Each row of a before or after table is a point. The points were changed in one or more steps. Then noise was added and the rows were shuffled. The steps act on columns, c1 being the first. Write out the steps. A step turns or swaps two columns, mirrors them in a line or flattens them onto one, adds a multiple of one to another, or multiplies or shifts one. Angles are multiples of 10 degrees, from the lower column toward the higher: turns from -170 to 170, lines from 10 to 170 but not 90. Use the fewest steps. Two steps may share a column if one is a turn and the other turns, adds or multiplies; they go together, in the order done. Otherwise the lowest column goes first.
In the rows, 128 means zero.

Before (11 x 3):
[[105 111 135]
 [ 93 145 117]
 [111 100 131]
 [ 90  97 124]
 [138 109 145]
 [135  72 126]
 [115 109 171]
 [165 105 170]
 [126 148 159]
 [172  90  94]
 [ 95 135 132]]
After:
[[126 143 165]
 [146 158  85]
 [121 156 128]
 [115 148 151]
 [179 119  86]
 [128 159 117]
 [102 114  74]
 [ 89 151 108]
 [119 132 102]
 [132 177 129]
 [ 93 116 133]]
Steps: turn c1 and c2 by -130 degrees; turn c1 and c3 by 110 degrees

Before:
[[106 147 119 123]
 [ 87 145 124 130]
 [129 106 124  72]
 [136 170 139  72]
 [145 127 122  92]
 [ 89 157 135  92]
 [ 82 165 109 117]
 [132 150 120 130]
 [120 165 101  84]
 [116 124 163 115]
 [107 112 101  70]
 [ 88 134 134 126]
 [140 118 152 139]
 [ 73 150 100 139]]
After (14 x 4):
[[156  94 110 155]
 [ 91  78 113 147]
 [133  71 151 138]
 [109  63  88 185]
 [ 87 123 130 163]
 [155  89 121 161]
 [ 95  59 110 170]
 [157 118 102 164]
 [102 116  87 167]
 [175 101  85 153]
 [124  70 146 112]
 [134 106 123 181]
 [131 103 108 126]
 [140  94 111 149]]
Steps: turn c1 and c4 by -140 degrees; shift c2 by -50; shift c3 by -10

Before:
[[138 119 102  80 154 151 118 148]
 [ 79 106 139 153 121 108  95 125]
 [ 98 182 160  81  99 142 120 171]
 [152 105 115 131 103 142 179 108]
 [110 105 133 134 160 141 142 118]
 [110 146  98 126 129 135 172 154]
 [ 87 177 132 111 130 137 104 108]
 [148 100 111 148 141 174 125 112]]
After (8 x 8):
[[165 134 122 110 113 116 147 123]
 [169 155 109 106 155 143  76 131]
 [146 129 156 150 138 133 199 127]
 [115 148 159  99 108  97 121 129]
 [169 112 129 173 152 125  95 125]
 [ 93 130 147 108 133 121 212 133]
 [125  79 162 115  98 117 109 132]
 [138  82 105 178 171 104 110 127]]
Steps: turn c1 and c5 by -150 degrees; swap c2 and c4; turn c3 and c6 by -160 degrees; multiply c7 by 1.6; multiply c8 by 0

Before, 10 rows:
[[ 78 145 154  97 122  97 116 145 115]
 [ 96 128 116 150 107  93 114 103 108]
 [107 111 155 155 167 142  96 132 117]
 [119  88 157 149 131 113 105 152 131]
 [114 103 110 127 148 134 110  93 159]
 [ 76 156 141 108 129 109  47  71 127]
 [156  77  98 150 114 121 123 107  80]
 [102 128 114 119 107 143  99 127 155]
 [135 148 189 148  86 104 131 148 139]
 [122 147 121 113 134 106  88 151 135]]
After, 10 rows:
[[ 78 142 148 196 116 138 106 147 115]
 [101 120 115 128 109 111  80 122 157]
 [ 76 155 151 172 120 136  39 115 128]
 [115 110 119 126 155 122 136 107 159]
 [155  75 107 103 133 146 127 106  78]
 [134 133 177 121  80 159  83 165 138]
 [121 148 118 166 126 140  87 133 135]
 [108 126 150  79 171 129 138 144 118]
 [ 96 121 122 126 109 169  94 112 109]
 [118  90 148 111 145 150 120 151 131]]
Steps: turn c2 and c5 by -20 degrees; add 1 times c5 to c7; multiply c8 by 0.4; turn c3 and c8 by 30 degrees; turn c4 and c6 by 150 degrees; multiply c4 by 1.6

Before (9 x 12):
[[147 146 132 144 126 132 132 111 107 132 128 130]
 [133 153 132 106 150 127 140 139 132 100 150  93]
 [ 95 126 148 141 123 124 176 157 128 122 105 126]
 [113 131 102 111 124 120 118 164 133 112 128 142]
 [129 124 126 128 146 115  86 141 128 120 106 139]
 [118 126 120 131 143 111 125 152 103 128 112 123]
 [102 122 147 121 168 138 133  94 128 141  95 159]
 [149 113 136 111 124 131 113 123 115 126  96 145]
 [126 120 132 110 102 124 136 142 113  84 129 157]]
After, 9 rows:
[[118 133 102 109 126 118 101 139 136 120 123 138]
 [146 158 131 144 127 132 136 117 106 125 126 128]
 [115 126 148 139 121 121 247 175 146 119 108 115]
 [117 119 150 125 164 144 140 113 140 143  90 128]
 [136 114 132  95 101 119 150 146 120  93 117 148]
 [128 123 127 126 147 120  22 139 126 122 108 123]
 [137 126 119 131 146 111 120 144 118 128 117 118]
 [141 103 136 111 125 130  92 131 109 133  94 119]
 [129 167 133 100 148 131 159 143 125 111 159 117]]
Steps: flatten c1 and c9 onto the line at 130 degrees; multiply c2 by 1.6; add 1 times c3 to c8; turn c4 and c10 by -20 degrees; turn c5 and c6 by 10 degrees; multiply c7 by 2.5; multiply c12 by 0.7; turn c11 and c12 by 30 degrees

Before (11 x 14):
[[125 147  94 117 110  94 160  89 153 148 167 142 114 140]
 [119  98 147 161 126 105 133 151 128 121 159 128 137 132]
 [172 156 115 193 174 126 104 136 121 144 130 165  71 136]
 [145 145 170 120 140  88 155 114 115 100 144 117  95 109]
 [140 122 149 134 172 112 157 142 156 123 159  98 135 126]
 [170  76  89 178 125 148 125  93 142 176 121 180 109  70]
 [158 124 169 110 118  82 109 135 129 120 178 168 115 100]
 [139 152 135 146 123 165 183 139 143 165 175 137  68 144]
 [ 94 133 162 141 154 126 151 145 126 172 106  92 117 124]
 [143 125 116 110  91  96 148 137 148 144 124 102 117  63]
 [111 104 150 135 140 135 103 119 151  94 168 104 141  89]]
After:
[[148 102 148 138 132 138 119 117  96  98 168  99 138  99]
 [106 122 171 113 132  81 113 133 102 120 175 166 106 121]
 [129 120 149 134 163 111 138 140 134 123 155  84 116 102]
 [120 145  94 115 116  92 142  91 145 146 167 150 138 104]
 [139  95 145 157 129 101 133 151 130 118 159 127 135 130]
 [131 135 163 144 140 128 138 142 126 172 108  89 163 128]
 [ 61 154 116 193 186 127 119 135 133 142 127 143 108 138]
 [ 93  75  86 183 143 147 128  94  73 177 117 176  93 103]
 [ 71 150 133 148 126 168 151 138 148 162 176 139 136 118]
 [ 91 145 171 118 137  88 140 114 104  99 145 115 123 138]
 [113 126 115 109  82  92 135 138  70 146 128 116 116  97]]
Steps: turn c1 and c13 by -110 degrees; turn c5 and c12 by -20 degrees; multiply c7 by 0.4; turn c9 and c14 by -80 degrees

Before, 11 rows:
[[164  89 155  91 163 177 123 110 159 127 140 125 171 153 146 112 145 108
  100 132]
 [121  81 124  86 164 154 109  91 145 153  96 121 130 138  68 163 157 138
   83 123]
 [103 146 117 154 127 145 117 117 128 120 133 109 144 109 116 146  71  95
   79 139]
 [125 132 187 114  93 113 120  91 153 179 106  74 168 157  57 111 152 139
  164 151]
 [ 81 150 118 154 125 104 151 148 202 132 119 152 128 135 116 187 158 158
  163 144]
 [100 112 114 115 127  92 151 138 166 107 140 116 184  78 134 117 124 125
  127 130]
 [165 151  98 130  90 146 126  81 131 117  99 120 157  95 107 154 125 162
  109 156]
 [153 104 133  85  89 171  89 113 118 116 102 107 166  80 114 105 139  95
  142 106]
 [ 99 141 116  86 147 113 165 167 166 128 144 124 165 139 147 141 119 144
  141 152]
 [ 89 122 111 145 141 171 142 112 146 166 145 130 120 122 128 138 130 108
  131 130]
 [156  81 101 147 126 137 132 139 117 100 141 156 167 141 126 118 153  88
  146 116]]
After:
[[156 113 106 141  99 117  84 143 118  98 145 154 162 141 124 116 158  92
  150 112]
 [117 127 103  86 164 119  76  91 147 151  95 120 130 134  67 162 144 138
   83 119]
 [ 78 111 145 156 102 118 156 148 204 135 121 151 129 133 114 189 107 159
  162 147]
 [100 105 154 117  87 100 116 137 171 108 141 119 182  76 140 117  98 127
  128 128]
 [100  95 138  90 102 127 153 170 163 127 145 122 167 137 141 143  88 141
  139 153]
 [166 137  95 128 105  89 147  81 131 116 104 118 159 101 108 160 127 161
  111 156]
 [155 160  95  86 133 146  94 114 114 116 105 102 166  81 115 104 144  90
  141 103]
 [104 146 103 154 151 123 144 118 129 120 136 110 140 111 120 149  64  93
   80 140]
 [ 87 117  76 146 118 131 124 113 147 167 145 133 119 125 129 140 119 111
  129 132]
 [122 138 168 118 104 152 136  98 154 176 110  73 169 160  58 115 138 140
  167 149]
 [161 115 104  89 151 167  88 109 159 132 141 120 167 151 144 106 123 108
  101 135]]
Steps: turn c2 and c7 by 70 degrees; add 1.5 times c2 to c5; turn c3 and c6 by 60 degrees; add 0.5 times c8 to c6; add -0.7 times c9 to c17

Before:
[[131 131 110 152 133 121 127 157 127 138 139 127 121 116 114 131 103 138
  104 125 120 121 132 137 126 156 134 124 115 143 134 113]
 [134 136 111 133 129 114 124 107 124 122 106 110 133 124 120 107 140 116
  135 142 141 111 148 129 110 135  99 154 102  90 112 140]
 [ 77 136 117 157 131 107 131 104 130 131  98 119 128 142 134 129 140 141
  134 122 133 127 147 139 120 124 121 121 134 134 117 118]
 [108 137 113 132 134 112 157 106 176 119 143 148 119 122 120 100 146 111
  117 137 138 139 147 137 130 128 131 117 103 134 125 108]
 [126 167 117 156 147 175 139 113 124 142 115 134 133 114 153 115 137 116
  129 142 141 111 119 133 112 121 100 120 124 126 111 112]
 [129 138 106 122 147 104 112 112 139 127 133 139 124 135 138  99 146 109
  134  35 126 129 133 133 132 149 133 132 136 137 138 150]
 [122 140 120 135 126 111 117 104 142 104 152 106 130 144 130 135 122 138
  127 146 120 124 150 118 124 117 133 132 105 142 141 136]
 [127 131 107 130 145 105 115 155 123 132 141 135 132 119 170 113 144 141
  123 141 148 116 149 113 109 114 131 107 116 134 142 121]
 [136 146 120 128 120 159 124 144 126 116 113 137 133 115 114 116 147 136
  135 143 133 135 139 136 132 140 133 128 113 133 112 114]
 [134 151 115 127  82 138 118 120 123 144 121 122 109 142 117 114 132 130
  125 141 148 124 147 138 131 119 130 112 132 123 114 135]
 [ 99 149  61 144 149 124 194 105 120 110 104 123 123 115 164 182 150 130
  129 142 115 132 134 128 123 122 125 113 119  97 148 121]]
After:
[[133 129 107 149 132 123 125 157 125 138 140 128 119 116 113 134 103 139
   98 120 120 120 138 157 128 154 135 118 116 145 133 134]
 [136 147 111 125  81 135 118 119 123 141 120 119 109 146 115 112 133 129
  123 145 149 124 110 157 134 120 128 109 127 124 112 131]
 [ 78 136 116 156 131 108 131 103 128 129  99 117 128 142 132 127 141 141
  124 121 131 126 127 159 120 124 120 109 136 132 119 140]
 [127 130 107 128 145 103 116 155 123 130 138 136 133 118 170 121 142 139
  111 143 149 116 124 134 107 112 131  96 113 135 144 132]
 [108 136 116 131 134 109 153 107 174 120 144 147 120 121 123 112 144 110
  127 141 138 140 136 157 131 130 130 102  96 134 124 141]
 [ 96 150  60 141 149 125 192 106 122 109 105 121 126 116 164 181 149 129
  129 151 114 130 132 147 121 121 124 111 136  99 148 125]
 [123 139 121 136 126 111 117 104 144 103 153 105 129 144 131 143 124 139
  119 153 119 125 110 140 126 117 133 121 110 144 139 144]
 [135 147 120 127 121 160 122 144 126 116 115 137 133 115 114 121 150 138
  130 146 135 135 133 158 132 138 134 119 111 132 111 141]
 [131 137 106 121 145 104 113 112 141 128 133 138 124 136 137  97 145 110
  147   3 128 129 106 151 131 150 134 134 127 138 136 129]
 [126 164 118 154 148 176 138 116 123 141 117 136 133 113 151 117 138 118
  137 145 142 110 147 155 111 120 100 121 123 127 114 123]
 [133 133 110 133 129 115 123 107 123 125 107 111 132 125 117 117 140 118
  145 147 141 113 110 151 109 136  96 140  97  90 113 156]]
Steps: turn c16 and c29 by 20 degrees; add -0.7 times c18 to c19; multiply c20 by 1.3; turn c23 and c32 by 120 degrees; turn c28 and c32 by 40 degrees; shift c24 by 20
